Every row gives one point. The ring and each string are closed loops that go straight from each point to the next, and from the last back to the first. Before rounding, they use only three directions, however many columns there are. How many times does the string pass through the ring? Passing back the other way cancels.

Ring:
18  17  1
12  55  -18
-11  62  -28
-35  38  -22
-49  -3  3
-44  -33  24
-24  -43  31
8  -14  16
String, 18 rows:
-35  15  16
-57  -7  27
-70  -52  26
-54  -65  28
-33  -60  8
-17  -14  8
-13  1  33
4  -21  40
21  -9  26
35  2  -20
16  18  -28
3  27  -13
-5  35  7
1  74  -1
-7  95  -49
-25  68  -64
-26  22  -33
-20  14  2
Times through: 3

Ring:
16  19  -21  16  -19  -26  6  -23
-35  33  10  5  8  7  8  -17
-75  27  16  -6  23  17  6  1
-95  13  4  -12  21  9  1  20
-89  -9  -23  -12  8  -15  -5  37
-53  -31  -45  -10  -3  -42  -6  38
-17  -40  -54  -7  -9  -58  -3  29
27  -31  -54  4  -18  -64  2  5
35  -6  -42  13  -25  -51  4  -13
String:
-12  -26  -65  5  -33  -60  -7  24
-28  -5  -38  4  -17  -34  -2  13
-3  -43  -29  -17  24  -49  6  16
6  -53  -44  -15  13  -63  4  21
-9  -28  -31  -8  8  -44  4  12
-20  -11  -30  -1  -3  -34  2  9
3  -16  -75  17  -54  -65  -8  16
55  -43  -80  11  -41  -89  -2  7
63  -36  -69  11  -33  -82  2  -3
42  -12  -67  21  -50  -68  -2  -6
-8  5  -47  16  -37  -40  -3  2
5  -11  -22  -1  4  -35  7  -5
-1  1  -32  9  -17  -35  2  -4
11  15  -47  23  -46  -40  -1  -10
55  21  -52  35  -60  -50  2  -31
63  9  -38  24  -34  -49  8  -34
40  -15  -12  -2  18  -39  15  -22
4  -8  -21  0  4  -34  7  -6
-6  4  -39  12  -28  -37  -1  -1
48  3  -74  33  -71  -67  -4  -12
19  0  -68  24  -59  -59  -5  0
3  -8  -51  12  -32  -50  -2  5
7  -28  -29  -7  10  -46  7  4
25  -46  -39  -11  12  -62  7  8
31  -58  -70  -4  -15  -84  0  21
8  -43  -79  5  -37  -78  -7  27
Times through: 0

Ring:
76  13  15  34  -57  9  2  -13  -30  2  7  81
50  37  20  32  -42  11  5  -21  -31  8  8  81
22  45  13  21  -28  13  7  -27  -20  10  5  66
-18  32  -5  -4  -14  17  4  -23  12  4  -3  17
-32  11  -13  -16  -11  18  -2  -11  29  -2  -4  -16
-31  -15  -18  -23  -17  18  -9  4  40  -10  -4  -40
7  -50  -25  -20  -39  16  -14  17  43  -19  -7  -44
51  -63  -29  -10  -60  13  -13  14  33  -22  -10  -21
86  -54  -23  7  -74  10  -8  6  13  -18  -10  18
95  -24  -3  25  -72  9  -3  -4  -13  -9  -2  57
String, 21 rows:
-30  73  25  14  -1  16  7  -28  -18  17  12  52
-17  35  28  14  -14  15  -5  0  -12  6  19  28
12  8  3  6  -31  14  -3  -5  3  -2  4  21
-17  25  20  8  -16  16  -6  1  -3  3  15  17
-58  46  18  -3  5  19  -3  -7  6  8  13  2
-68  33  -12  -24  8  21  2  -20  34  4  -5  -24
-48  16  8  -10  -4  19  -9  5  20  -1  10  -20
23  -9  -14  -2  -39  14  -2  -8  16  -7  -6  10
-1  -21  -38  -24  -30  17  -1  -13  44  -11  -19  -26
15  -28  -44  -23  -38  16  0  -16  44  -13  -23  -20
-4  -5  3  -2  -27  16  -9  8  13  -6  7  -5
-41  -5  10  -10  -11  18  -16  21  22  -6  14  -33
-77  -4  8  -23  4  21  -19  26  37  -7  15  -62
-10  1  9  0  -23  16  -10  9  10  -4  10  -2
13  -12  -34  -16  -34  16  2  -19  33  -8  -18  -6
11  -6  -36  -17  -33  16  5  -26  34  -6  -21  -1
13  1  -2  2  -32  15  -4  -4  8  -4  1  14
-30  34  16  3  -8  17  -3  -6  2  5  11  13
9  11  1  4  -29  15  -2  -9  5  -1  2  21
21  18  -19  -1  -32  14  8  -32  11  1  -13  33
7  53  -16  2  -20  15  18  -53  3  11  -15  54
Times through: 1
String (14 x 12):
7  4  -3  0  -30  15  -3  -6  10  -3  1  11
-21  11  12  0  -17  17  -9  7  9  -1  12  -2
-78  17  9  -19  8  21  -12  11  29  -1  13  -43
-56  3  -24  -32  -3  20  -4  -9  48  -5  -9  -46
-39  5  -40  -33  -9  20  4  -27  51  -4  -21  -33
17  -1  -33  -13  -34  15  6  -28  28  -5  -19  8
8  10  0  3  -29  15  -2  -8  6  -1  2  18
-23  43  34  16  -10  16  -5  1  -16  8  22  31
-16  78  39  27  -7  15  6  -23  -34  19  20  71
-2  79  42  33  -12  14  7  -24  -40  19  21  83
14  74  24  29  -20  13  13  -38  -34  18  8  89
24  51  -5  13  -28  14  16  -46  -11  11  -8  69
21  29  -20  1  -30  14  13  -41  8  4  -15  43
19  8  -22  -5  -33  15  6  -27  17  -2  -14  21
Times through: 2
